Every row gives one point. The last column is the point's height on a tilted bowl or saddle (a function of degree 2), plus a little noise. Along how many of its main directions does it bend up, bend down or stay straight?

Points, 15 rows:
[[-40  16 -44   7]
 [  4 -31 -23  -5]
 [-23 -26 -43   0]
 [ 31  -8  -6  -4]
 [-13  33  27  18]
 [ 27  28  16   8]
 [ 26 -24   6   6]
 [-34  16   2   1]
 [-17  -3  40  29]
 [ 40 -49  -8  30]
 [-14  10   5  -7]
 [ 31 -59  52  98]
 [ 32 -45 -15  18]
 [-35  24  -2   3]
 [ -7  34 -37  -1]]
Directions: 3 up, 0 down, 0 straight

Points, 24 rows:
[[  2  64  22 -22   4]
 [-11  35  22 -21  17]
 [ -3  -6 -46  -5 -12]
 [ 35 -21  -2  11 -23]
 [-77  30 -40  -7  19]
 [-32  -7  -3  21   1]
 [-11 -26  32 -11   0]
 [ 45 -21   0   8 -32]
 [ 15  33  27  47 -23]
 [ 60   7 -14 -14 -73]
 [  0 -45 -21  27  -3]
 [-14 -36 -21  50  -1]
 [ 14 -44  35  54  25]
 [  2  -7 -25  54 -19]
 [ 36 -15  13   3 -22]
 [ 17  16   5 -21 -13]
 [  4  16 -19 -10 -10]
 [  3   0 -29 -35  -7]
 [ 61 -50  32  33  -5]
 [ 20  28 -64  39 -77]
 [ 37   9 -34  15 -52]
 [-28   1 -18  27  -5]
 [ 20   9  13  19 -14]
 [ 28  10  -6  10 -28]]
Directions: 1 up, 2 down, 1 straight

Points:
[[ 22  26  29  30  11 -17 -11]
 [ 53  16  26  -6  23 -21  -1]
 [ -7  16   6  -1  -4 -24  -5]
 [-29 -60 -31   0 -17   8 -12]
 [ 50  32 -33  61  -7  39 -38]
 [-13  35 -43 -32  29  20   9]
 [-41 -23  23 -45 -22  16 -62]
 [ 24   4 -26 -48  -8 -16  11]
 [  3 -32  10  16  27 -35 -38]
 [-27 -75  61 -39  33  28 -91]
 [-35  -5  -7   0 -43 -32  -6]
 [-82  19   6  17  41  -5 -20]
 [ 21  29  30 -27 -32 -30  16]
 [ 22  32  42  35 -13 -19  -6]
 [ -1   5  21 -53 -10 -25 -17]
 [ -3  -9  16 -41  -7 -20 -20]
 [ 16  20   7 -16 -13  11   5]
 [-38  19 -28  27   0  30 -26]
 [ 34   5 -10  -2  36  23  17]
 [ 31 -19  26  19  70 -13 -46]
 [-14 -45  40  -8  15  45 -10]
 [-40  30 -18 -25  -7  -4 -21]
 [-72 -32 -14 -18  17  22 -52]
 [ 22 -37   2 -39  -4 -34 -14]
 [ 33   7 -10  27 -13  22   6]
 [ 35  11  -8   7 -47 -60  45]
 [-17   1  31 -25  15 -38 -26]
 [-39  13  29  -5  28  -9 -20]
 [-15   8   3   8   0  32  -7]
 [ -6  -1 -55 -21 -15 -31   3]
 [ 21   0  13  53 -25  -3  -7]
 [-29  29  38 -30 -17   5 -29]
 [ 31 -39 -36 -28  -3   9  28]
 [-18  32   8  21  -9 -25  -9]
 [-19 -27  29 -60 -35   4 -53]
 [-36  27   0   4 -32  24 -38]
 [-18   0  18  -9  68   7 -12]
 [ 37  20  10  -6 -33 -14  18]
 [-31   0 -10  58  -9 100  -4]
 [-33 -20   1  27  -9   4 -21]
 [ 33  35  33  20  14   6  -3]]
Directions: 2 up, 2 down, 2 straight
